Rows are points. The last column is the point's height on a tilted bowl or saddle (a function of degree 2), plus a little noise. Count its main directions that bend up, bend down and stay straight.

Points:
[[-17 -51  39]
 [ 57  19 -56]
 [-36  45   8]
 [-35  -4   8]
 [-78 -14  -3]
 [ 24 -94  95]
 [  4 -69  60]
 [-71  -8   0]
 [-19 -26  17]
 [ 60  -4 -44]
 [ 18  19 -19]]
Directions: 1 up, 1 down, 0 straight

Points, 17 rows:
[[  8 -28  -7   5]
 [-40  31 -54  27]
 [ 17  46 -12  16]
 [-31 -14   0  33]
 [ 43  18 -31   3]
 [ 27  33 -22   4]
 [ -6   7  21  12]
 [ -9 -28  15  26]
 [ -6 -30  26  31]
 [ -1 -21 -35  -2]
 [-23 -33  59  95]
 [ 14 -39 -42  14]
 [ 26  35  -6   1]
 [  9  12 -11 -11]
 [ 32  15   4 -12]
 [ 11  42  95  53]
 [-35 -18 -31  19]]
Directions: 2 up, 0 down, 1 straight

Points, 24 rows:
[[ -9  70   4  32 -58]
 [-15  67 -55   4 -69]
 [ -6  14  47  49 -37]
 [  2  67   5 -21 -40]
 [ -9  -3  13 -17 -11]
 [-46 -10 -23  26 -49]
 [ -3 -20 -40 -17 -23]
 [ 42  16  44  -5  -9]
 [-15 -27 -24  38 -42]
 [-14 -10 -18 -22 -16]
 [ 13  -3  -7   4 -11]
 [-13  55 -20  11 -45]
 [-27  22  70  13 -46]
 [-45   1  43  29 -52]
 [ 86 -39  -9   7 -45]
 [-25 -32 -69  47 -75]
 [ 16   2   8  15 -12]
 [ 39  14   9  42 -24]
 [-80  -7   4 -36 -67]
 [ 64 -48  16 -28 -25]
 [ 95   4  38 -13 -27]
 [-49  57 -11  55 -86]
 [ 39   1  -5 -40  -8]
 [-30 -14 -21 -73 -30]]
Directions: 0 up, 4 down, 0 straight

Points, 38 rows:
[[-18 -30  -8   7 -19   0  15]
 [-17  -3  -9   8 -24  21   3]
 [ 38  -4 -27  69  48  -9 -28]
 [ 46  -3 -34  41 -30  29 -25]
 [ 73  35  45  37 -69 -23  35]
 [  5 -74 -19 -31  -3 -25  39]
 [ 14  30   3  34  43   2 -20]
 [ 65 -13  21  75  37 -50 -24]
 [ 20 -10 -48 -40 -78   9  95]
 [-55   0  51 -68 -13  20  39]
 [-26 -20  -2   5  74   3  -2]
 [-18 -22   8 -22  50  -3  -3]
 [ 28 -13  57 -23  21  22  50]
 [-20 -25  45 -17  49  23  22]
 [-35  -5  -6 -25 -36  11  28]
 [-16  -4  24   0  59 -44  -8]
 [ 40 -58 -14 -18 -26  21  53]
 [-53  38 -12 -31  53 -49 -38]
 [ 22 -12 -42   0  20  36  -8]
 [ 67 -10  58  24 -15 -58  31]
 [ 30  12  -6 -27 -42   9  43]
 [ 48  -1  -7  -6 -32 -21  38]
 [ 50   6  41 -22  39  30  48]
 [ 48  51  13  36  44 -24 -13]
 [  3   1   7  16 -30  20   3]
 [-10 -35 -11 -13 -25  -9  34]
 [ 35 -12   2   2 -18 -38  29]
 [-11  44  43  40   1  11 -30]
 [  9 -40 -30 -16  26 -30   9]
 [-40  58   3  35  -4 -22 -21]
 [-28 -12  44 -21  27   7  12]
 [-66   3 -49  18  31 -14   3]
 [-10  12   3 -20  15  21   0]
 [-54 -32  53 -11  40  10   9]
 [ 13 -12   3   1  13   7   1]
 [-24  30   5  17 -13  -7 -10]
 [ 95 -38  15  82  14 -33 -40]
 [ 40 -34  17   2  24 -43  12]]
Directions: 2 up, 1 down, 3 straight

Points:
[[-10  35  44   9  -2  30 -11  23   5]
 [-22 -23 -32 -25 -37  19   5 -24 -21]
 [ 16   3  -9 -39  10 -18  44   8  33]
 [ -7 -24   4 -46 -10  35  16  58 -24]
 [ 24  -1   3   1 -23 -32   7  21   8]
 [ 19  -1  13   2  23  14  35 -22  65]
 [  4 -15 -12  15 -13  -7  -3  12   3]
 [-58  15  -8 -29   4 -42   7  36  -3]
 [-31 -21  -2   5   4  22   8  35   1]
 [  4  17 -63 -12  32 -26 -35 -58   8]
 [-33  22  24  21 -29 -23  38  23  30]
 [ 13  26 -54 -44 -16  -7 -38  18 -44]
 [  8  -9  20 -33  34 -17  -3 -14  33]
 [-21 -21  14  -9  11   7  -3  35   5]
 [ 16 -64  26  -6 -17  22 -17 -21  46]
 [ 23 -15  -2  13  18 -17 -21 -13  26]
 [ 25  11  -5 -54  23 -10  14 -29  25]
 [-11   4   8 -17 -48 -34 -24 -27   5]
 [ -5 -25  20  64   6   2  17 -25  76]
 [ 17  56  10 -53  -9  64  -7 -21 -21]
 [  1 -12  12 -17 -45 -28  26  14   8]
 [-64  44  -1  44 -14  25  26   3  12]
 [-28  36 -22 -18   2 -18  -3  -5  -8]
 [-33  -3 -31  27  22   5 -28 -37  13]
 [-31 -39  -2  23 -25 -23   7  10  13]
 [-11  16 -30 -43 -19  52 -46 -35 -41]
 [-40  17  21   3 -43 -22  30  19   8]
 [  3  57  27 -64  21 -44  -1  16   5]
 [-24  -8 -14  39  -8   0  -6 -67  45]
 [ 30  22  -8  39  27  10  46 -18  93]
 [ 14  27   5 -34  -7  33 -14   1 -22]
 [ -7  -5 -44 -27  19  11   4  -5   0]
 [-24 -12  -3  -5   5  26  51 -30  47]
 [-19  25   7  45   5  46  -3   2  10]
 [ -5  19  -4 -39  10 -10 -33  21 -20]
 [ 34  -8 -28  23 -57  30 -36  24 -41]
 [  3  -1 -16  -6 -37  -9 -10 -28  -4]
 [ 57 -11  -2  -4 -43  18 -31 -53  26]
 [-19 -30  25   3  13  59  -2  53   4]
 [ 29 -18   3  42   1 -22  -9 -32  52]
 [ 11   7  18  54   7 -17  15 -47  95]
 [-36 -11 -24  26 -16   1  20 -34  22]
 [ 40 -10 -29  21  51   1  11 -21  63]
 [-14  21 -16 -18  19  22 -19  11 -14]
 [  7 -14 -57 -31  42  38   3  48  29]
 [ 15   7   8 -12  19  19  17  42  11]
 [ 23  -7  18 -33 -45 -13  55 -11  49]
 [  6   4  34  -7 -18   6  24  44   7]
 [-18  33   1  10   7  33  -6  24 -10]
 [-11   8  -3  -2  34  40  -7 -95  63]
 [ 27 -12  16   8  -4 -26   8 -19  49]
 [  5 -20  25  23 -15 -25  -1 -49  77]
 [  4 -11  22 -53  13  10   6 -26  25]
 [-51 -13  -2 -10  21 -10   1  15  11]
 [ -4 -38 -24 -25   4   0  -2  27  -2]
 [ 27  15  27  20 -73 -18  31  -6  53]
 [  5  42   2  18 -46  12  19 -14  14]
 [  3  -6   2   4  11   0 -10  34   5]
 [ 16  17  -8  17 -17  -2  25 -14  32]
 [ 40   4 -18   2  -3 -39 -29 -10   5]
 [-60 -23 -18 -28   0   1  54  21  11]
 [  5 -46 -58  18  -2  58  -2  17  -5]
 [ 26   4 -14  12 -37 -15  15  31  -4]
 [-48 -13  26   5  52  -1   3 -12  48]
 [ 46   1  29  -8  12 -14  -1   8  33]
 [ 23  25  24  20 -58 -14  18 -19  50]
 [ 15 -11  28  30   2  34   2  29  19]
 [ -2 -16   2 -10 -12  62 -91  16   4]
 [-44  23  10 -29  39  -9  -6  -2  12]
 [ 50 -17  37  15 -20  -2   2  -7  53]
 [-63 -27  18 -26 -31 -66  38  54   3]
 [  9   3  28   9  -9  21 -37 -23  27]
 [  8  24  22   7 -23  33  -3  14  -4]
 [-36 -19 -18  -3  66   8 -22 -17  34]
 [-21 -57 -38  30 -47 -11   3  37 -10]
 [-11  16 -18  22 -16 -10   1 -28  14]]
Directions: 2 up, 0 down, 6 straight

Points (67 x 9):
[[ 15  26  10 -21 -24  47 -21 -36 -18]
 [-11  -3  29 -24  49 -23 -39  15  58]
 [-18  76 -13 -26   0  20  12  30 -15]
 [-13 -57   5  61  10  12  40 -31 -52]
 [  1   4 -18   9 -20  30 -16 -44 -42]
 [-29 -23  -5 -30 -42   0   7 -24  -6]
 [ -3 -15  -8 -23  30  36  15  53  -7]
 [  8 -33  21  50 -31  10  31 -13 -65]
 [-17   3  20   9  27  36  52   1  12]
 [ -1 -15 -42  57 -17  51  13  35 -76]
 [ 45  18 -79  -8  35 -12 -35 -18 -57]
 [ 47  52   5  -8   1  -2  23  29   3]
 [  6  43  31  52 -16  -9  13  42  13]
 [-12  28  14 -15  17   6   6   2  12]
 [ -5  42 -16 -34  27  13 -50  35  -2]
 [ 39 -48 -17  85  34  -7 -18  -8 -27]
 [ 18 -16 -28  25  10   6  53 -14 -45]
 [ 16  25 -41  -3  31 -16  -6 -13 -16]
 [-54  32   1 -21   9 -10  13   2  30]
 [  3 -54  72  -9  72   1 -26  17  95]
 [-40 -40 -34  -8  34  -3 -29   8  38]
 [-57 -69 -27 -14  10 -10  -8  51  61]
 [ 16  40  19 -22  -7   6  40  56 -20]
 [-36  18  14  19   2 -31   6  26  37]
 [ 14  -9 -37 -10 -16 -45   3  95  32]
 [ 27   6   7  13 -19 -28 -40  21  28]
 [-13   0 -20 -47 -23   7   2  32 -11]
 [-28  31  23  16 -21   0   1  11   8]
 [-13  28   8  47 -12 -22  18   2  19]
 [ 18 -15   3   1  -1 -18 -39   1  22]
 [-17  -9   9  -4  20 -71  13   5  66]
 [ 38  12   2   6  54 -15 -28  27  26]
 [-14  -6 -31 -13  -8   1  -1 -20 -13]
 [ -1 -25  24  -4  26  22 -47 -93 -10]
 [-42 -13  30  22 -22  31   7 -30  -8]
 [ -1 -10  45  28   8  37  20 -23  -5]
 [ -5  -2   0 -16 -34  25  -9  31 -31]
 [ 23  20 -15  19   4 -24  51 -82 -22]
 [-33 -11  26  27   4 -51 -17  28  72]
 [ 33  -3  -4   6 -15  -8  17 -24 -22]
 [ 51  10  -6  12   5  31  25   4 -30]
 [ 35  43  19   8  16   6  -4  77  12]
 [  1  18 -34  32   3  16 -14  42   0]
 [ 28  51  60  16  65 -18   3  -8  41]
 [ 15  -7 -26  32 -12  -6  -9 -39 -37]
 [ 30  47  22   9   9   1   8  37  10]
 [-18  27   5  37  10  -3 -54  -5  40]
 [-33 -23  19  44  21 -21  -5  28  61]
 [ -5 -28  -8 -36  12 -22  18  26  25]
 [-15 -29   1  51  -1 -28  42 -10   0]
 [ 18  16  23 -29 -31 -22  24   7  -3]
 [-24  11   8 -34  22   7  -5  -6  21]
 [-66  15 -31  -6  35  -5 -34  -1  50]
 [-17  10  -8 -10 -46 -23   4  21  -7]
 [-43  31 -27 -29 -19  23 -40 -71  21]
 [ -8 -31 -31  10  -9 -68 -22 -30  46]
 [-23   3  27  39  67   0  17  30  73]
 [ 33  23  12  25   7  23  32  -1  -8]
 [  7   8 -12 -33 -10  -7  25  20  -9]
 [-11  12 -46   8 -45  30 -11  11 -45]
 [ -5  30 -24 -28 -10   5   6 -16  -9]
 [ 27 -49 -18  76 -11 -35  14   5 -25]
 [-15   1   2   6  -2  -7  -9  -5  13]
 [ 53  14 -24 -58 -12  -8  19 -27  -6]
 [-35 -35  22 -33   2 -27  48  29  34]
 [-10 -18  37  23  17  44 -20  19   3]
 [  5  20  -2 -34  29 -31  -5  29  21]]
Directions: 4 up, 2 down, 2 straight

Points:
[[ 24 -41  12 -19 -15 -25   3 -13 -14]
 [ 31 -43  71 -33  -8   2 -20   4 -18]
 [ 17  41 -16   2  -8  -7   6  32 -11]
 [ 10  14  24 -10   2  -3 -42   8 -17]
 [ 32 -26 -15   3 -27 -50  10   2 -29]
 [-43   8  31 -10 -22  -8 -36  50 -24]
 [-22  39  26  77 -37 -10 -12  -3 -77]
 [  8 -16  17 -16  15  38  23  10  28]
 [-22  17  34  30  16  27 -34  27 -12]
 [ 61 -18  -1 -45 -14 -21 -36 -15 -33]
 [ -8  -2 -38  -9 -95 -32 -29  19 -27]
 [-22 -20   7  30 -19 -50  47  39 -10]
 [  8   4  37 -25  11   0  -5  32  12]
 [ 14  -5 -29  10 -35  -9  10 -41  -2]
 [-22  55  12  22 -35   9   6 -37 -18]
 [-12 -30  48   2   3  30   2   9 -15]
 [-30   3  28  -2  -6  40 -31 -14 -12]
 [ 25 -10  15   2  34 -31  38  26  13]
 [-21 -48 -13  45  31  43 -16 -64 -95]
 [ 22  18   6  31 -11  16  11   2 -21]
 [-20  -2   4  -8  31  37   9 -17  21]
 [-17  13  71  37  -5 -41 -38  39 -72]
 [  6  61  -9 -24   7  18 -22  26   5]
 [ 11 -25   0  -1  15  22 -18  25  -4]
 [-16 -12  19  12 -33 -14 -12  11 -20]
 [-28 -42 -28  -9  14 -33  52   4  28]
 [ 25  21 -16   3  23  19 -23 -23 -21]
 [-19  -4  -3  -7 -14 -32 -33 -32 -28]
 [-20 -25  22   7  27 -42  54 -13  12]
 [-19  21  65 -16  14 -12 -33 -12 -36]
 [  3 -53 -24   0 -23  56  -7   8 -37]
 [-39 -11  46  -5 -30 -24  30 -12 -13]
 [ 29  31  17 -56 -18  51   0  18  60]
 [-13  -6   8  -3  18 -12  20  -9  10]
 [  4 -28  20  36 -18 -47 -24   4 -46]
 [ 42  26  31 -32   3   0  13  42  10]
 [  5  39  64  69 -56  21   9 -34 -78]
 [-40  -3   3   1 -48  22  28  -1  16]
 [ 56  40 -19 -36   7  -3 -33 -18 -42]
 [ 14   5  24 -11  13  -7  -9  13   0]
 [ 38  14  17 -20  13  14  22 -35  21]
 [-33  27   0 -12  30  14  28  42  67]
 [  6  24 -12  -1 -10 -44  36  -8  -1]
 [ 18   7  18   7  28  -2 -16 -33 -18]
 [ -6  32  45   7  -7 -26  50 -27  -5]
 [ 50 -32  -9  -2  11 -36 -28 -25 -41]
 [-13 -12  19  16 -47  20  11 -30   1]
 [ 71 -15  17 -39 -16 -16  -9  -7 -19]
 [-11 -53  33 -20  53  10  12   8   1]
 [  6 -20  43 -22 -68 -11  -9  11  -5]
 [-20  31 -28  -5  -1  20 -29 -33 -27]
 [  8   6  84  -3 -75  39   9  48  -4]
 [  4  -8 -25   2  -6  -9 -40   3 -31]
 [-29  37  40  13   3   0  29   7  -2]
 [ -3  21  38 -27  -7 -13  25  20   9]
 [ 68  35  31  62  -2  -3 -26   3 -95]
 [ 21  12  12  10  32 -30 -24 -76 -46]
 [-10  47  16 -21 -10  46 -27  -3  21]
 [ 45 -50  -7 -49 -19  17   0 -50   6]
 [-11  36  39 -48 -27  19 -17   5  27]
 [-40  -2   1  -5 -28  42 -42  18  -6]
 [ 17  -1  24  31  27 -45  25 -12 -14]
 [-10 -20  30  16   7   1 -13 -19 -30]
 [  6  23  18 -24   6 -10   8 -15   9]
 [-36  19  49  13  -5 -21 -17 -31 -47]
 [-29   6  59 -27 -11  20  -5  11   5]
 [-10 -26  -5 -31  29 -17 -20 -27 -21]
 [-13  -4 -24 -41  19 -45   2  11 -12]
 [ 45  49 -13  32  17  -1  -9  35 -38]
 [ 50 -42   2  21   1  -2  41  24 -44]
 [ 51   5 -43  17 -12 -43   6 -13 -48]
 [ 25 -17 -38 -15 -19  39  -7  -3 -17]
 [ 47 -10  19  -2 -37   6 -56  -7 -25]
 [ 32  20  14  19   4  37 -19 -40 -28]
 [-10   0  26  21  31  -4  -4   2  -9]]
Directions: 2 up, 4 down, 2 straight

Points, 73 rows:
[[-15 -29  28  -6 -26 -47 -43   5  42]
 [-35   1  -5   2  -7  58 -49  79  73]
 [-13   6 -42 -16  13   3 -15  25  18]
 [ 14  -5   8  52  22   4   1 -15 -11]
 [-13  15   1   9  41 -48   8 -46  -9]
 [ 26  74 -76  34 -36  24  29 -29  42]
 [-19  37  26 -10  31 -38  39 -36 -16]
 [-35   1   4  -9 -11  36  70 -26 -51]
 [ -6 -38  40  32  -4 -13  -1  21  25]
 [ 49 -15  17  40  22 -29 -29  -4  -6]
 [ 69  -3 -29  -4 -17 -65  59 -18  -7]
 [-18  25 -64  23  29 -20 -23  38   7]
 [  1  12 -59 -35  -3 -49   7 -20  18]
 [ 10  27 -52 -23  18  28   1  -9  -4]
 [-23  37 -10 -14 -47  12  -8  17  38]
 [-12  10  37  34  18 -31 -19 -21   6]
 [ 10  34  25 -38  11  17 -39 -31  -3]
 [-50 -32  21  -4 -15 -47  48 -19 -16]
 [-13  -9 -50  -7 -33 -49  18  -4   7]
 [-10 -82 -50  49 -30  -9  12 -20 -13]
 [-18  54 -11   3  53 -25 -15   9  23]
 [-25  35  43  38  49 -13   0   3  23]
 [ 18 -28   6   6  18 -23 -16   8   0]
 [  8  -9 -58 -25 -19  25  -1 -50 -15]
 [-27  16  -3  19 -48  16 -21  35  52]
 [  6  54 -13 -27  16  68   4 -20 -23]
 [-11 -30  16  -8  -1 -46  59  79  71]
 [-28  24  36 -10 -12 -16  38 -39 -26]
 [ 57  28  28  30  -5 -32  38  29   5]
 [ -7  33  -3   4  60   3  37  37  34]
 [ 21  32 -16 -68  -1 -14   4 -11  -3]
 [ -9   2 -16  22  54  52 -28 -25  -3]
 [-27  32 -95 -21 -10 -21 -45   7  56]
 [-35  -5 -33  57 -30  32 -12 -51  -8]
 [ 37  10   5  52  14   5 -27 -37  -6]
 [  8  32 -35 -22  31  42  31  45  15]
 [  4 -14  30  28  11 -12 -21  33  19]
 [-14  12  27  23 -16  50  14  16  12]
 [-16  39  40 -25 -12 -24 -32   1  25]
 [-12 -43 -18 -39  62  -1  31  13  34]
 [ 22  16  24 -15 -53 -27 -33  32  15]
 [ 47 -35  34  -7  18  72   6 -12 -92]
 [ 17 -10  35  47 -10   6 -13 -23   2]
 [ 74 -17  -6   8  12 -43  -9 -36 -19]
 [ -3   0  58 -18  -3   6 -24   6  17]
 [-33  13 -19 -70 -83  -5 -25  12  95]
 [  1 -26 -33 -34 -11   0 -57  37  29]
 [  0 -10 -17 -11   5 -15 -19 -18   0]
 [-42  35 -35  16 -23  -5 -17  -2  22]
 [ 51 -26  -8   4  12   4  59  44  -1]
 [ 28 -41  31  40 -32  22  51 -54 -44]
 [-29   0  -7  10 -18  16  24  63  49]
 [ 38 -20 -44  15  20 -30  32   0 -13]
 [ -9  10  -4 -39 -32  59  -7  66  34]
 [-13  23  24 -17  -7 -36  49 -10  -9]
 [ 17  -4 -18  50  13  -7  24 -60 -30]
 [ -3  21 -43 -37 -14 -12   0  48  26]
 [ 51  40  39 -14 -17  33 -50   8 -28]
 [ 61   9 -21  21 -42 -31  12 -20 -15]
 [ -4   0  45  11   1   8  16 -55 -35]
 [ 58 -44   3 -22 -27  -9  12  50 -13]
 [  0 -36 -29   4   2 -31 -39 -29  14]
 [ 69 -17 -37   1  58   9 -30  23 -32]
 [-30  61  52 -19 -18  31 -16 -36  15]
 [  3  21   7 -16 -13 -30 -15 -13   0]
 [ 21 -28  17  50  15  13  49  -3 -13]
 [ -4 -57 -57  11  38  33  49 -48 -60]
 [ 32  35  66  -7 -37  -7  22  15  14]
 [-11  -2  32  52 -21 -22   4 -48  -9]
 [ 17   8   7  26  35   6  -4  10  -4]
 [  6 -26  -4   3 -49  27 -40 -13  11]
 [ 32  28  17  -8 -56  73  13  17 -14]
 [-19   5  18 -10  18  15  10   9   2]]
Directions: 5 up, 2 down, 1 straight

Points (71 x 9):
[[ 18   4  28  20 -11   7 -44  27  18]
 [  9   7 -29   7 -45 -13  -4 -26   0]
 [ -3   9  47  30  -7 -19  -1 -13  23]
 [ 11 -24 -30  -1  -2 -11 -16  -7 -20]
 [-20  33  -5  12 -34 -15  37 -35  22]
 [ 35 -16 -41   0   8  31 -33 -38 -41]
 [-12   4  -2 -15  37 -17 -26 -10 -15]
 [-13 -24  -1  10 -28  -9  37 -19 -19]
 [ 68  26  -5  -8 -23  14  23   8  33]
 [  1  13  27  36  13 -18  23  12  27]
 [-28 -14 -62  22 -43  24   0  37 -57]
 [ 19 -23   2 -39 -39 -20  -1  18 -12]
 [ 10  -9   1 -16 -38  23 -35 -20  -9]
 [ 25  21 -31 -51  34   6  -1 -23 -87]
 [ 12   8  45  12  18   7 -15 -51  -1]
 [-35 -42   3  50 -12  18  27   6 -43]
 [-19 -31  30 -18 -41  -5  -7  -5 -18]
 [  7 -43   7  25  58   3 -43 -11  54]
 [-55   2  55 -11  -6  17 -15 -23 -27]
 [ -3 -19  13 -79  12   6  14   4 -69]
 [-25  36  17  -6  -4   5  17  33   4]
 [ 27  13   2 -20  31  46   8  20 -29]
 [  6 -24  18  -4  42   3   4 -11   4]
 [-33   8 -30   6 -62   7 -15 -25 -15]
 [-20 -17 -42   5  28  14  25  -4 -70]
 [-17   0 -29   3  18  -5 -14  -2 -32]
 [  0  35 -25  13  -1   7 -23  -1 -28]
 [ -6 -14 -10  18  -1 -26   3 -33 -20]
 [-17  24 -16  -9  20  -1   4  -1 -29]
 [-10 -60  -8  -3  -4  31 -28 -31  -8]
 [ 26 -32  17  56  38   8   5   8  21]
 [-27  39 -42  14  45 -23 -14  20 -45]
 [ 18  38 -13 -17  16 -71 -70  52 -67]
 [ -4   1  -5   3  40 -95  47   4 -57]
 [  9 -10   1 -27  15 -42  -3  15 -25]
 [ 15 -14 -24  29  -4  10 -46  15 -20]
 [  4  13  16   3   2  -7  18 -25  -4]
 [-14  -1  32 -39   6   5  22  30 -27]
 [-25 -10 -64  -6  15  18  36  -9 -89]
 [-30 -40 -15  -9  10  24 -11 -14 -35]
 [ -9  39 -28  17   9   4 -25  16 -33]
 [  3  -8   0 -62   0  -4   4   9 -45]
 [  7 -42  52  40 -29   8  40  20  -6]
 [ 18  38  27  31  -6  14 -21 -23   3]
 [ 10 -30 -26 -43  -8   1  11  22 -37]
 [-34 -16 -14  -1 -39 -24 -34  20 -27]
 [ -7 -21  43  23  46  19  30 -57 -33]
 [-22  57  29   5  23 -32   3  33  35]
 [-17 -18 -11 -19  41 -25  11  29 -38]
 [ 16  28 -11 -17 -56 -33  25 -21  31]
 [  9 -62  12 -16 -44 -11  -1  30 -15]
 [ 40  14  12   8 -24  -3  18   1  27]
 [ 17 -10  17  -8  10  13  -7  36  10]
 [  6 -19  19  15 -30 -20 -11 -45 -14]
 [ 19 -25 -26  -4 -13   4  27  39 -19]
 [ 29  -7 -20 -45 -17 -66 -16 -28 -61]
 [-39 -19  35 -40 -23 -30 -31 -36 -42]
 [  5  37  36 -36 -21  24 -18   5 -18]
 [  4  11  -8  -7  23  44 -19 -30 -49]
 [-13 -21  25  35 -80 -36  14 -15 -18]
 [ 27  17  12  20   4 -36  -5  14  14]
 [-51  48 -28 -24 -23 -28  -5 -23 -13]
 [ -4  54  -3  17 -21  13 -32   8 -13]
 [-10 -17 -13 -32 -14  -1   1  -5 -27]
 [-48 -45 -14   3 -19  11  87  42 -95]
 [-16  29 -24  34 -28 -21 -20  22  -1]
 [  4  29  42 -16  24  10  25 -20 -14]
 [ 15  -3 -31  60  -5 -13  57  19 -20]
 [-43 -63 -39  -8  23 -19 -15  12 -49]
 [ -8   3   2  61  10 -24  15  23   9]
 [ 18  29   0  -2  13 -77 -61  36 -32]]
Directions: 2 up, 5 down, 1 straight
